Rows are points. To make a cloud, some directions were put in groups of two or more. Within a group, all points are equally far from the middle, so they leave a hole (a ring in 2 directions, a hollow ball in 3). The other directions are filled evenly. Then the cloud was stretched, turned, moved and blurred a little. Count the holes, and give their numbers of directions, smallest first.

Cloud, 13 rows:
[[ -2 -34]
 [ 15 -53]
 [ -1 -45]
 [-31  36]
 [-12  44]
 [ 16   4]
 [-33  -4]
 [ 40  55]
 [-31  24]
 [-28  -6]
 [ 43  49]
 [ 46  67]
 [-15 -42]]
Holes: 0

Cloud, 22 rows:
[[-11 -70  -7]
 [ 20 -51   5]
 [ 39 -25   9]
 [-23  21  28]
 [-19  54 -22]
 [-55  18 -12]
 [  6  53 -42]
 [-12 -80  14]
 [ 30  30  20]
 [  6  20 -43]
 [ -4 -73   8]
 [-29  51  -6]
 [-41  36 -13]
 [-26 -45 -24]
 [ 26 -47  -3]
 [-49  30  -8]
 [-21 -79  31]
 [-15 -36 -27]
 [ -3 -63 -10]
 [-20  13 -34]
 [-40  36 -14]
 [ -1 -71  10]]
Holes: 1 (2)

Cloud:
[[-37 -44  44 -47]
 [-74 -26   6 -51]
 [  6   9  17 -47]
 [  3 -53  59 -60]
 [-79 -31  26 -18]
 [  4 -59  53 -18]
 [-46 -14  11 -47]
 [-32  41  59  -8]
 [-72 -32  31 -42]
 [-48   9  -4  15]
 [ -8  -8  14 -21]
 [-22   9  38 -48]
 [-52   9   8  -2]
 [-24 -20 -38 -20]
 [-29 -62   8 -36]
 [-78 -29  13  11]
 [ -1 -62  26 -37]
 [-30  19  56   1]
 [-26 -10 -34  -7]
 [ 11   9  27 -10]
 [-93  -8   1   0]
 [-20 -28  24  -6]
 [ 24 -38  30 -14]
 [-49   2  72 -17]
 [-21  -7  28  -6]
 [-14 -53  24 -19]
 [-58  24 -15 -16]
 [-40 -34  10  15]
 [-35 -32  56 -53]
 [-29  17  14  -9]
 [-49 -34  11  24]]
Holes: 0

Cloud:
[[  39  -68    5   25   35   20]
 [  49   20  -17  -53  -34  -11]
 [  31  -49   21   38  -17   27]
 [ -24   17   40  -49   21   -6]
 [  -1   -3   15  -44   54    6]
 [  34    9   27    8    3  -44]
 [  42   20  -34  -41  -11   14]
 [  22  -11  -10   52   11  -39]
 [  -9   52  -22   74  -38  -10]
 [  -3    2   54   71  -18    6]
 [ -34   59   -5  -10  -58  -31]
 [ -30  -42   -1   62   41   23]
 [   4   -8   -4   16  -60   11]
 [ -70   -3  -52   30  -21   -2]
 [ -33   13   -8  -52  -47   17]
 [  12   -7   17   26  -13  -56]
 [  10  -29   -6  -89  -32  -31]
 [  43  -13  -11  -63  -37  -33]
 [  23   42  -44  -11  -41  -56]
 [  -1  -31   30  -72   50    0]
 [ -37    5  -57  -60  -14  -43]
 [  37    1   64  -50   -7    3]
 [  41   -1  -10  -49   24   31]
 [ -32  -40  -64  -27   -8    4]
 [   3  -20  -48   33  -15   39]
 [ -43   47  -55  -54  -21   -3]
 [  38  -64   42   31    3    3]
 [  30    7   48  -14    1  -39]
 [ -11  -41   11   69   41   42]
 [ -40   10   23    8   30   31]
 [  -7    2  -23 -119  -16  -12]
 [  46  -56   46    1    8  -15]
 [  29  -18   45   50    0   38]
 [ -43   -7   41    6   23   34]
 [  12   -2   19    1   43   49]
 [ -49   -7   14   53  -35  -26]
 [ -44   11   51   10   -4   10]
 [  31    5  -29  -61   16   28]
 [ -45   37  -43   56    0   15]
 [  27   26  -64  -49   -9   -2]
 [ -17   50  -45   -2   13  -13]
 [   6   -1  -46   45  -44  -51]
 [   6   28  -64    5    4  -39]
 [ -54  -15  -40   -3   -9  -36]
 [ -13   23  -35  -14   31  -24]
 [  13  -66    5   41   40   44]
 [ -15  -57   64   11   -2   19]
 [   4   -6   23  100    5   18]
 [ -48   39   -3   -9   12    3]
 [  24   -6  -34  -83   23   20]
 [  42    5  -13  -43   15   32]
 [ -24  -56  -42  -33    1   20]
 [ -17   33  -66   60  -35   12]
 [   2  -30   53  -66   24  -21]
 [  22  -10  -13   28   36  -25]
 [ -17  -75   13  -43   12   22]]
Holes: 3 (2, 2, 2)
